Each row is a point. Two turns around zero, p and q, are shown by what they do to some points. Write where each new point lands after one turn and then the other. Backwards means that the second turn is done in reverse. Each puzzle has new turns, and all numbers are rounded.

Turn p:
[1.17 1.92] -> [1.92 1.17]
[ 0.02 -2.25] -> [-1.01 -2.01]
[-0.17  0.37] -> [0.02 0.41]
[-1.02 -0.04] -> [-0.93  0.43]
Turn q:
[ 1.53 -0.16] -> [1.53 0.11]
[-0.63  1.65] -> [-0.91  1.52]
[-0.90 -1.48] -> [-0.63 -1.61]
Where do these land?
p, then q: [-0.47  1.59] -> [0.02 1.66]
q, then p backwards: [ 0.43 -0.85] -> [ 0.86 -0.42]
q, then p: [-0.34 -2.26] -> [-0.99 -2.06]
q, then p: [0.39 1.51] -> [0.82 1.33]

Turn p:
[-1.81  1.98  0.66  0.79] -> [-1.80  1.29  1.36  1.23]
[ 0.38 -0.59 -0.54 -1.83] -> [ 0.23  0.07 -0.75 -1.87]
[ 0.19 -1.05 -1.60 -0.43] -> [-0.14 -0.78 -1.69 -0.62]
[ 0.37 -1.69  0.33 -0.13] -> [ 0.71 -1.49  0.05 -0.63]
[-0.99  1.75  2.02  1.46] -> [-0.57  0.99  2.43  1.75]
[ 1.86 -0.40 -0.87  0.14] -> [ 1.56 -0.07 -1.39  0.13]
Turn q:
[-0.71  0.22 -0.39 -0.60] -> [-0.40  0.16 -0.53 -0.77]
[-0.21 -1.20 -1.16 -0.29] -> [ 0.20 -1.22 -1.16 -0.21]
[-1.29  0.17 -0.99 -1.36] -> [-0.57  0.04 -1.23 -1.64]
[2.81 1.47 0.76 2.15] -> [1.70 1.71 1.31 2.78]
[ 0.49 -0.24  0.87 -1.18] -> [ 0.65 -0.25  0.97 -1.01]
[0.25 0.27 1.55 2.57] -> [-0.91  0.37  1.53  2.42]
[-1.34 -0.70 -0.63 -1.29] -> [-0.67 -0.83 -0.88 -1.56]
Where do these land?
p, then q: [ 0.11 -0.75  2.00  1.36] -> [ 0.15 -1.05  2.01  1.13]
q, then p backwards: [-0.14  0.62  0.10 -0.87] -> [ 0.13  0.27  0.13 -1.03]
q, then p backwards: [ 0.97 -0.79 -0.75 -0.76] -> [ 1.25 -1.06 -0.04 -0.09]
p, then q: [-2.10  0.05 -0.69  0.20] -> [-2.05 -0.49 -0.52 -0.48]
p, then q: [-0.57  0.68  0.44  2.15] -> [-1.25 -0.06  0.59  1.92]
p, then q: [-0.74 -0.49 -1.30 -2.98] -> [ 0.13  0.16 -1.38 -3.07]
q, then p: [2.48 0.68 0.21 0.89] -> [1.96 0.67 0.29 1.76]

Turn p:
[-0.84 -1.37  0.27 -2.42 -0.25 -0.44 -0.95 -0.20] -> [-0.31 -2.01 -0.28 -1.76 -0.22 -0.80 -0.45  1.22]
[ 1.53  0.09 -1.56  0.68  2.06 -0.03  1.55  1.57] -> [ 1.52  1.27 -1.79  1.53  1.35 -0.68  1.60 -0.05]
[ 1.39  0.67 -2.49  1.26  0.08  1.28  0.53  0.32] -> [ 0.39  1.71 -2.26  1.15 -0.74  0.68  0.76 -1.05]
[-2.50  0.65  0.58 -1.38 -0.63 -0.99 -0.15 -0.83] -> [-2.16 -0.22  1.20 -1.65  0.16 -1.10 -0.68  0.63]
[ 1.15  0.70  0.14  2.63  1.43  0.29 -1.35 -0.82] -> [ 0.40  0.31 -0.24  1.78  1.36  1.80 -1.18 -1.85]
[-0.09  0.31  1.51 -2.38 -1.01 -0.82  0.60 -1.14] -> [ 0.04 -0.81  1.64 -2.61 -0.34 -0.93  0.46 -0.24]
[-0.87  0.73  1.21 -2.46 -1.45 -0.28 -0.33  1.35] -> [ 0.19  0.36  1.11 -2.50 -0.57 -0.38 -0.32  2.17]
[ 0.20 -0.92  0.11  1.60  0.92  1.75  0.65  0.13] -> [-0.09 -0.39 -0.28  1.98  0.12  1.40  1.30 -0.04]
[ 0.03 -0.85  0.23  2.47 -1.16 -0.75 -0.55 -0.39] -> [ 0.01 -0.22  0.90  2.08 -1.12  0.03 -1.47 -0.80]
Turn q:
[-0.11 -0.79  1.02  1.18  0.61  0.29 -2.45 -1.84] -> [-0.63 -0.63  1.66  1.93 -0.54 -0.35 -2.14 -0.79]
[-1.71 -1.43 -1.71  0.52 -0.51  0.32  0.72  2.32] -> [-1.54 -2.03 -1.25 -1.48 -0.39  0.59  0.97  1.65]
[ 1.76  0.40  0.33 -1.14  0.63 -1.12  1.21  1.87] -> [ 2.20  0.01 -1.10 -0.84  1.47 -1.03  1.04  0.48]
[ 0.58  1.48  1.45 -0.75  1.65 -1.46  1.01 -0.62] -> [ 0.73  1.40 -0.18  0.45  1.79 -1.61  0.67 -1.57]
[-0.80 -1.28 -0.75  0.87 -2.88  0.35  0.24 -1.31] -> [-0.79 -0.12  0.03 -0.22 -3.51  0.88  0.15 -0.09]
[-0.57 -0.83  0.08  0.08 -0.10  1.88  0.68  1.19] -> [-0.32 -1.28  0.94 -0.84  0.20  1.20  1.10  0.68]
[ 0.95  0.78 -0.79  0.64  0.93  0.38  1.11  0.97] -> [ 0.53  0.00 -0.90  0.73  1.21  0.67  1.25  0.78]
[ 0.68  0.86 -0.54 -2.61  1.25 -1.33 -0.47 -1.30] -> [ 0.94  1.51 -1.19 -0.76  1.40 -0.21 -1.76 -1.81]
[-0.78  0.81  0.91  1.22 -1.59  0.68 -2.05 -1.30] -> [-1.13  1.15  2.00  1.04 -1.65 -0.15 -1.27  0.66]
Where do these land?
p, then q: [-2.01 -0.87 -0.15  0.49  0.83  0.13  0.21  0.51] -> [-1.61 -1.26 -0.29  0.01  0.39 -0.78  0.69  0.77]
q, then p backwards: [ 1.20  0.42  0.83  1.31  0.83 -0.32  0.61 -0.40] -> [ 0.63 -0.74 -0.03  1.33  0.80 -0.38  1.28  0.45]
q, then p backwards: [ 1.20 -0.54  0.91 -0.77 -0.32  0.59  0.00  0.67] -> [ 1.20 -0.24  1.32 -0.67 -0.17 -0.39  0.01  0.45]
p, then q: [ 0.47 -0.13  0.42 -1.61  0.30 -0.26  0.06  1.25] -> [ 1.49 -0.34 -0.75 -0.83  0.96 -0.26  0.14  0.35]
q, then p backwards: [ 0.68 -0.69 -1.38  1.31  0.48 -0.53 -1.40  1.62] -> [-0.81 -2.06 -0.45 -0.15  0.71 -0.10 -1.46  1.37]
p, then q: [ 1.30 -0.74  0.65  1.15 -0.08  2.18  0.94  1.64] -> [ 1.15 -0.21  0.51  1.02 -0.39  1.36  2.42  1.33]
q, then p: [-2.45  2.46  0.85  1.32 -1.87  0.01  0.63  1.31] -> [-1.04  2.49  2.05 -0.57  0.49 -1.62  0.63  2.25]
p, then q: [-1.51  1.75  0.14 -3.14  0.32 -0.16 -1.55 -2.02] -> [-0.92  0.05  0.16 -3.31  1.53  0.31 -2.04 -1.85]
q, then p backwards: [ 0.54 -0.70 -3.14  0.02 -0.02 -0.90  0.39 -0.84] -> [ 0.84 -0.53 -2.40  0.30  0.14  1.54 -1.75 -0.12]
q, then p: [ 0.58 -0.97  0.88 -0.09 -0.47 -0.74  0.12 -3.73] -> [-0.83 -0.37  1.23 -0.38 -1.59  0.81 -1.30 -3.06]

Turn p:
[ 0.11  0.46  2.45  0.31 -0.15  0.57  2.25  0.08 -0.11  1.47 -0.09] -> [ 0.96 -0.31  1.88 -0.15 -0.41 -0.54  1.73 -0.53 -0.41  2.10  1.00]
[ 0.21 -0.54 -0.52  1.81  0.70  1.69 -0.96  0.12 -0.19 -1.35 -0.15] -> [-0.29  0.14 -0.41  1.41 -0.73  2.56 -0.10  0.31 -0.13 -0.41 -0.64]
[-0.90 -0.73  0.73 -1.21 -1.33  1.00  1.87  1.75 -0.94  1.55 -1.37] -> [ 1.06 -1.37  0.72 -2.19 -1.37 -0.87  2.01  1.12 -0.23  1.01 -0.68]
[ 0.05 -0.22 -0.84 -0.24  0.44  0.30  3.51 -0.08 -0.70  1.44 -0.37] -> [ 0.89 -1.26 -0.96 -0.69  0.47 -0.60  3.16 -0.86  0.03  0.90  0.50]
[-0.22  1.40  0.04 -0.73  0.53 -0.11 -2.69 -1.61  0.50 -1.40  0.60] -> [-2.12  1.46  0.40 -0.15  0.96  0.81 -2.39 -0.44 -0.19 -0.91  0.29]
[-1.17  0.47 -1.25  0.42 -0.49 -0.19 -2.62 -2.24  1.07 -0.69 -0.01] -> [-2.23  0.34 -0.88  0.06 -0.36  0.57 -2.72 -1.55  0.47 -0.62 -0.62]
[-0.82 -0.18  0.28  0.45 -0.37 -0.35  1.51  1.85 -0.25  2.30  1.55] -> [ 0.66 -0.47 -0.77  0.25 -1.19 -1.85  1.28  1.36  0.15  1.79  1.36]
[ 0.21 -1.60 -0.01 -0.89  0.72 -0.45 -2.33 -1.71 -0.19 -1.48  1.19] -> [-1.02 -1.17  0.03  0.63  1.64  0.92 -2.76  0.37 -0.47 -1.32  0.35]
[ 1.06  1.23 -0.04 -0.45 -0.60  0.29  1.90  1.64 -2.21  1.77 -0.02] -> [ 1.57  0.76 -0.60 -1.28 -0.47 -1.05  2.47  0.72 -1.92  0.71  0.67]
[-0.45 -0.13 -0.06  0.62  1.91 -1.24 -0.77  0.56 -0.02 -0.56 -1.53] -> [-0.37  0.67 -0.07  1.11  1.37 -0.01 -0.03  0.58  0.46  0.37 -2.23]
[-0.51  0.59 -0.57 -0.73 -0.05 -0.43 -1.32 -0.47  1.68 -3.19  1.05] -> [-1.89  0.80  0.69  0.63  0.38  0.42 -1.37  0.02  1.56 -2.78  0.49]
[ 1.82 -0.28  0.09 -0.61 -0.22  0.65  1.69  1.59  0.96  2.58 -0.61] -> [ 3.12  0.19 -0.38 -1.48 -0.21 -0.31  1.22  0.26  0.98  1.53  0.69]
[ 0.61 -0.47 -0.31  1.26 -1.08 -1.73 -2.06 -1.49  0.41 -2.45 -0.24] -> [-0.34  0.24  0.32  1.88 -0.08 -0.04 -2.52 -1.37 -0.31 -2.37 -1.19]
Turn q:
[ 0.64 -1.69 -0.51  0.90  2.04  0.32 -0.57  0.99 -0.52  1.04  0.09] -> [ 0.58 -1.14 -0.67  0.74  2.46  0.59 -0.38  1.20 -0.67  0.42  0.13]
[-3.39 -0.79 -0.33  0.85 -1.26  0.07 -1.11  0.56 -0.63  0.34  0.10] -> [-2.45 -1.78  0.36  1.77 -1.57  0.77 -0.18  0.38 -0.38  0.89  0.08]
[ 0.75  1.14 -0.90  0.86 -1.27  0.91  1.16 -0.23 -0.70 -0.16  0.51] -> [ 1.16  0.74 -0.32  0.86 -1.17  0.33  1.64  0.10  0.60 -0.72  0.47]
[ 0.86 -1.69  0.62  0.71 -0.15 -0.71 -0.79  0.39 -1.24 -0.53 -0.03] -> [ 1.33 -1.25  0.82  0.40  0.10 -0.28 -1.22  0.72 -0.88  0.20  0.75]
[ 1.01 -0.82 -0.08  0.68 -1.54  0.39 -0.53 -0.47  2.41 -1.06  0.13] -> [ 0.99 -0.34  0.22  0.34 -0.43  0.20 -1.46 -1.45  2.52 -0.23  0.03]
[-0.39  3.56 -0.36  0.92 -0.53  0.90 -1.16 -1.16 -0.07  0.72 -1.25] -> [-0.76  3.35  0.17  1.51 -0.86  1.44  0.67 -1.33 -0.64  0.28 -0.27]
[ 0.20  1.26  0.86 -6.50  1.07  0.08  0.43 -0.12 -0.79  1.15  0.97] -> [-1.72  1.98 -2.08 -5.65 -0.39 -0.91  0.38  1.52 -0.94  0.90  0.76]
[ 0.23 -1.31  0.29  1.27 -0.50  0.01  1.62 -2.76  1.63 -2.12  0.64] -> [ 1.14 -1.84  1.16 -0.49 -0.11 -0.10  0.61 -3.14  1.45 -1.64  0.41]
[-0.25 -0.99 -0.63  0.41  1.37 -1.12 -0.01  0.97 -0.12 -1.51  0.71] -> [-0.44 -1.26  0.06  0.54  1.17 -1.38 -0.65  0.58 -0.23 -1.44  0.50]
[ 0.05 -1.06 -0.79 -0.87 -1.27  0.57  1.04  0.58 -0.76 -0.61 -2.09] -> [ 0.95 -0.88 -1.04 -0.42 -1.83  0.61 -0.53  0.68 -0.57 -0.96 -1.59]
[-0.12  1.16 -0.43  0.08  0.28 -1.50  0.46 -0.20 -0.14  1.60 -0.03] -> [-0.25  0.86 -0.56  0.48  0.29 -1.29  1.10 -0.38 -0.78  1.18 -0.53]
[ 0.41  1.22  2.26  0.69  1.76  0.09 -0.55  1.44  0.94  1.15  0.25] -> [-0.53  1.57  1.84 -0.08  2.35  0.01  0.00  1.11  0.52  1.12 -0.74]
Where do these land?
q, then p: [-0.42  0.15 -0.89 -0.84 -2.03  0.04 -1.27  0.48  0.60  1.16  0.70] -> [-0.06  0.27 -1.58 -0.62 -1.85 -0.93 -0.98 -0.38  0.93  0.66  0.45]
p, then q: [-1.02 -1.00  1.01  0.80  0.22  2.17  1.69 -1.43 -1.15  0.14 -1.56] -> [ 1.09 -2.10  0.14 -1.54 -0.62  2.17  1.41 -0.03 -0.54  0.86 -1.01]
q, then p: [-1.08 -1.45  1.76 -0.17  1.10 -0.62 -0.01  1.20 -0.14 -2.21 -1.73] -> [-0.37 -0.72  2.20  0.07  0.52  0.50 -1.25  1.94 -0.78 -0.50 -2.26]
q, then p: [ 0.78  0.54 -1.01 -0.43 -1.82  0.42  2.10  0.25 -2.14  0.40  1.05] -> [ 2.07 -0.11 -0.55 -0.19 -1.21 -1.34  1.76 -0.19  0.09 -1.83  1.23]
q, then p: [-1.33  0.56  1.68  2.02  1.68  0.38  0.07  1.96  0.96 -1.57 -1.60] -> [-0.92  0.67  2.96  1.34  0.00  1.33  0.37  0.85  0.29  0.94 -2.51]
q, then p: [ 0.66 -1.39 -0.24  0.80 -0.54 -0.44  1.52 -0.04 -0.44  1.38  0.41] -> [ 2.36 -1.01 -0.74  0.28  0.53 -0.22  0.57 -0.34  0.24  0.30  0.01]
q, then p backwards: [ 0.43 -0.80  1.59  0.36  0.73  1.21  1.33 -0.11  1.51 -0.82 -1.01] -> [ 0.59 -0.94  0.29 -1.35  0.15  0.41  0.07 -0.32  0.93 -1.23 -2.33]
q, then p: [ 1.63  0.37 -1.82 -0.49 -0.23 -0.30 -1.79 -0.61 -1.11  2.16  0.73] -> [ 0.27  1.20 -3.30  0.02 -0.17 -0.24  0.12 -0.14 -0.99  0.56  1.64]
p, then q backwards: [ 1.97  0.67 -0.25  0.30 -2.08 -0.14 -0.90 -1.83 -0.77  0.59  1.09] -> [ 1.06 -0.18 -0.78 -0.70 -0.06 -0.98 -1.63 -2.26 -1.18 -1.39 -0.90]
p, then q backwards: [-1.44 -1.53  2.47  1.14  2.24  1.74  0.36 -0.26  0.17 -1.29  0.78] -> [-2.30 -0.93  1.41  2.72 -0.15  1.64 -1.06  0.95 -0.49  1.00  0.91]
p, then q: [-0.36  0.90 -2.45 -0.87  1.13 -1.22 -1.72  1.22  2.01 -1.98 -0.22] -> [-2.41  1.69 -0.34  1.17  0.58 -0.42 -1.57 -0.92  1.21 -2.44 -1.23]
q, then p: [-0.45  1.23 -1.36 -0.52 -0.64 -2.15 -0.44 -1.24  0.09  1.04  0.87] -> [-0.92 -0.19 -1.69  0.36 -0.01 -2.21 -0.08 -1.68 -0.68  0.34  0.50]
q, then p: [ 0.60  1.77 -0.49 -2.09  0.25 -1.10 -0.92  0.43  0.41  1.01  0.50] -> [-1.27  1.78 -1.46 -0.99  0.41 -1.92  0.01  0.03  0.09  0.20  0.18]
